Each row is a point. The points of each table are mixes of a few directions, plus a little noise. Count the directions of each table, and those that both share. Where both have some left over, give the other angles between the two spaces (their principal angles), to ten degrees, smallest first.

First (4 x 3):
[[  2.0  18.9  15.4]
 [  2.3  22.3  18.1]
 [ -0.6  -4.3  -3.4]
 [ -3.9 -37.0 -30.2]]
Second (4 x 3):
[[ 29.6 -28.4 -23.0]
 [  4.5   1.6  15.4]
 [-27.3  20.0   1.5]
 [ -6.8   6.7   6.4]]
Directions: first 1, second 2, shared 0; angles 30

First:
[[ -9.8  10.7  20.3  -2.3  -0.7   5.3   8.5  -0.2]
 [ 18.0  25.1  11.3  14.8  13.5 -36.4 -18.4  25.2]
 [-13.7 -12.4 -40.0  -5.5   9.3  -9.3 -31.3 -37.3]
 [ -4.5  -5.0  18.4 -15.0 -20.5  -0.7  31.7   0.8]
 [ 25.0  30.9  11.3   9.8  11.3   0.5  16.1  26.3]
 [ -1.9 -24.7 -24.2  -0.4  -3.4   7.1 -11.7 -10.7]
 [-13.8 -25.2   4.1  -1.1 -10.1  33.2   4.7  -3.7]]
Second, 7 rows:
[[ -4.5  24.9  14.0 -10.3  13.4  12.2 -41.5  13.8]
 [ -0.4  11.2 -18.4  -5.9   5.5  -1.4  21.3 -25.7]
 [ 14.2  19.0  -5.1  -7.6  15.5  28.4 -38.3  23.9]
 [-15.3 -27.3   5.6  31.9   3.5   2.0  -9.9  -2.6]
 [ -5.4   0.2   0.1  -8.0 -10.6 -20.2  32.0 -19.4]
 [ -1.6 -20.2   8.3   2.4 -21.9  -7.1  52.0  -7.0]
 [ 12.8  -7.7  -4.5  -2.5  -5.4 -14.2 -15.6  16.6]]
Directions: first 5, second 5, shared 4; angles 60

First:
[[  9.9 -15.4  -5.9  -8.2 -12.9  12.3   8.0   7.6  20.1 -18.2   2.5]
 [-31.4   1.2  23.0  28.0  13.6   2.1 -45.3 -31.2   0.8  28.1  11.0]
 [ 10.9 -12.5  -6.8  -8.8 -11.5   9.6  10.8   8.8  16.5 -16.8   1.4]
 [  2.7  -2.4  -1.9  -2.7  -2.2   1.6   3.0   2.4   2.9  -3.6   0.2]
 [  8.3 -11.9  -4.8  -7.3 -10.4   9.6   7.5   7.2  15.8 -14.7   2.0]
 [ 18.5  38.8 -17.7 -18.3  15.7 -35.9  42.5  23.9 -53.7   8.2 -22.1]
 [-32.7  34.1  20.6  27.9  33.8 -26.5 -33.9 -28.4 -44.2  49.9  -1.5]
 [  6.9 -11.8  -4.0  -5.4  -9.8   9.7   4.9   5.1  15.3 -13.4   2.5]
 [ -1.0 -10.5   2.0   1.4  -5.2   8.9  -5.5  -2.4  14.1  -5.2   4.3]
 [  8.2  -9.9  -5.3  -6.9  -9.4   7.8   8.1   6.6  13.3 -13.3   0.8]]
Second:
[[ 19.5  -5.8 -13.3 -17.0 -11.2   3.2  25.2  18.7   6.7 -20.1  -4.3]
 [ -1.0   0.1   0.6   0.6   0.2  -0.5  -1.1  -1.1  -0.4   0.5  -0.3]
 [-19.0   6.1  13.3  17.3  11.5  -3.5 -25.9 -18.4  -6.1  20.1   4.2]
 [ 27.5  -8.4 -19.2 -24.0 -15.9   4.3  37.3  26.7   9.5 -29.3  -6.7]
 [-13.2   3.7   9.5  11.9   7.9  -1.9 -18.0 -12.9  -4.2  13.9   2.5]
 [ 27.0  -8.5 -19.1 -23.2 -15.3   4.5  34.9  26.0   8.6 -27.8  -6.0]
 [-27.4   8.1  19.2  24.5  15.8  -4.4 -36.3 -25.9  -9.1  29.0   6.2]
 [ -9.1   2.5   5.7   7.4   4.8  -1.7 -11.4  -8.3  -3.1   9.1   2.0]
 [ 29.1  -8.8 -20.3 -26.4 -17.1   5.1  39.1  28.3  10.0 -30.7  -7.2]
 [-33.0   9.4  23.3  29.2  19.0  -4.8 -43.9 -31.0 -11.2  33.8   7.8]]
Directions: first 2, second 1, shared 1

First:
[[ 32.5  31.9 -32.0  26.6  11.6   6.4 -20.3  64.0  -2.9   7.5  11.1  12.3
    1.5 -13.0]
 [ -5.0 -10.4  12.3   6.2 -10.8   6.9   6.3 -18.6  -5.8   2.8   5.1  -2.5
    6.6  -8.2]
 [ 20.5  38.7 -44.6 -18.6  38.2 -23.3 -23.7  69.6  19.9  -8.9 -16.3  10.0
  -23.3  27.9]
 [-24.1 -29.0  30.7  -9.3 -18.0   3.4  18.1 -55.9  -4.2  -1.6  -1.5  -9.8
    6.2  -0.9]
 [-15.4 -22.1  24.2   0.7 -17.1   7.0  13.5 -41.1  -6.6   1.8   3.5  -6.7
    8.2  -7.2]
 [ 13.6   7.8  -6.0  22.5  -4.8  11.0  -5.1  18.1  -8.0   7.5  11.9   4.6
    8.4 -16.9]
 [ -3.9  -1.6   1.2  -6.8   1.7  -3.5   1.2  -4.5   2.5  -2.3  -3.7  -1.2
   -2.8   5.1]
 [-13.6 -18.1  19.8  -1.7 -12.7   4.5  11.1 -34.3  -4.5   0.3   1.5  -5.9
    5.8  -3.8]
 [ 16.0   5.6  -2.5  32.1 -10.6  17.7  -3.9  15.5 -13.3  11.1  18.2   4.7
   14.0 -25.6]
 [ -7.9  -4.8   4.1 -11.9   1.9  -5.7   3.2 -10.7   4.1  -4.0  -6.3  -2.5
   -4.3   8.7]
 [-13.2   2.5  -6.8 -39.4  19.8 -24.4  -0.7  -1.9  18.4 -13.8 -23.3  -3.1
  -20.3  33.9]]
Second (9 x 14):
[[  8.6  11.0 -13.0   5.3  11.7   2.4 -13.9  26.0  -4.2   4.6  -6.1  12.4
    2.5  -3.4]
 [-32.3 -32.9  41.5 -22.3  -6.4   1.8  24.3 -51.3  -8.2   1.5  -2.7 -19.7
    8.1   3.0]
 [  2.5 -16.5   1.0  -6.2   6.9   2.0 -17.8   2.0  -9.2   9.2 -29.1  18.3
   16.9  -0.5]
 [ -3.4  27.3 -17.3  12.6 -20.4  -5.3   5.3 -26.7  16.6 -15.4  22.0  -9.0
  -32.8   4.3]
 [  7.7  -8.6  -2.9  -1.8   9.5   1.8 -15.0  16.5  -7.2   7.9 -19.6  15.5
   14.7  -2.0]
 [  0.6  21.1 -12.3  29.1   5.5  18.6   0.8  21.8  -6.1  -4.4  19.7  30.8
    1.2 -21.4]
 [ 40.1 -35.3   1.3   3.7 -55.3 -27.4  31.5 -21.3  43.9 -23.3  24.6 -36.6
   -0.3  19.7]
 [ -6.5  16.7  -0.4 -12.0  26.8   0.5  -7.8  27.2 -11.2  11.2  -3.9 -10.2
   -3.7   1.9]
 [-17.7  17.3   1.7  -8.1  21.9   5.3  -7.6   5.7 -14.1   8.7  -4.8  -1.2
   -7.0  -2.0]]
Directions: first 2, second 5, shared 1; angles 40

First (9 x 20):
[[  0.6 -37.6  -1.3  -1.0  10.0  12.7  11.1  15.7  13.7 -18.8   0.1  -4.3
   -2.7  11.2  16.6  21.9  -6.7  11.7   9.7  -4.5]
 [-37.7  28.9 -14.1   0.7 -23.9   7.4   2.1  -2.2 -22.7 -27.9  -5.0   0.8
    9.1  14.2 -26.1   2.0 -11.6  31.5 -35.9  31.8]
 [-30.1  24.9 -12.8   0.4 -12.9   3.1 -13.7  -8.0  -1.4 -23.9 -17.9   1.7
    5.3   8.4  -5.8  -8.4  -4.9  20.7 -36.5  27.9]
 [ 10.7 -31.7   4.3  -0.2   6.8   7.8  21.0  15.4  -1.9  -2.6  13.4  -4.1
   -2.8   5.9   2.6  22.5  -4.6   2.8  22.6 -12.1]
 [-16.5  51.8  -6.0   0.2 -15.4 -12.3 -24.1 -21.8  -8.8   5.7 -12.8   5.9
    5.2  -8.2 -14.4 -30.6   5.7  -2.2 -31.1  19.1]
 [ 35.5  31.5  14.4  -0.6  15.8 -30.6 -40.8 -29.7  23.7  53.7 -11.8   6.9
   -6.3 -34.4  20.9 -49.8  26.8 -56.0   9.8 -22.9]
 [ 14.5 -36.4   6.2   0.2   6.4   8.7  27.4  17.7  -6.5   0.3  19.5  -4.5
   -3.2   5.4  -0.8  27.5  -5.5   1.8  28.3 -16.9]
 [  8.3  -1.4   4.2  -0.3   3.4  -3.3   0.3  -1.3   0.3   9.5   3.1   0.8
   -1.4  -4.8   1.0  -2.0   2.7  -8.1   7.8  -6.7]
 [ 15.7 -31.3   4.7  -0.6  10.1   5.6  15.7  12.6   3.8   3.0  11.5  -2.8
   -3.5   2.3   7.5  16.9  -1.8  -3.3  24.1 -15.9]]
Second:
[[-27.9  43.4  -5.7 -12.9 -16.2   5.0  -7.3  -9.3 -31.2  17.3  -5.2  -2.5
    0.8   9.6 -24.5  -4.8   9.9 -24.7  -8.8  34.4]
 [-28.9  11.9 -11.1  -9.6  -1.6  11.1 -17.6  -2.6   3.9 -10.0 -22.6  -4.3
   -0.6  15.1   8.8  -0.9   3.8  -5.5 -18.8  30.4]
 [  3.8 -16.6  -4.0  -1.0  19.2  -2.6 -28.6  -6.1  44.8 -11.0 -27.5  -0.3
   -3.9  -4.0  42.4 -14.0   4.2  -3.7 -11.9  -2.5]
 [  2.2  18.6   3.4  -1.3  -6.9  -5.0   2.5  -5.0 -17.3  17.2   7.8   0.8
    0.2  -4.9 -15.6  -5.2   4.9 -13.1   5.7   0.6]
 [ 40.0  13.8  18.0   7.6  -0.9 -22.7   9.8  -9.5 -15.6  40.1  28.3   6.1
    0.1 -27.7 -18.5 -16.2   7.1 -18.0  26.3 -36.3]
 [ 44.7 -34.5  13.9  15.2  13.1 -15.0  14.8   4.7  18.5   0.9  20.9   5.5
   -0.8 -21.7  10.6  -1.2  -7.0  16.1  21.4 -49.0]
 [-33.6 -28.9 -12.5   0.4 -16.8  29.5  40.8  28.7 -26.8 -49.3  14.5  -6.2
    5.9  32.7 -23.4  49.1 -25.6  51.8  -7.4  21.6]
 [ -2.0   0.2  -1.7  -1.7   7.7  -1.4 -16.7  -5.6  18.2  -1.3 -15.8  -0.1
   -1.8  -0.9  17.9 -10.1   5.0  -7.7  -7.6   4.5]
 [  3.2  -7.0   0.6   1.8   2.0  -0.2   2.0   2.0   4.2  -3.9   0.2   0.4
    0.0  -0.1   2.8   2.4  -2.4   5.0   0.7  -4.3]]
Directions: first 3, second 3, shared 2; angles 40
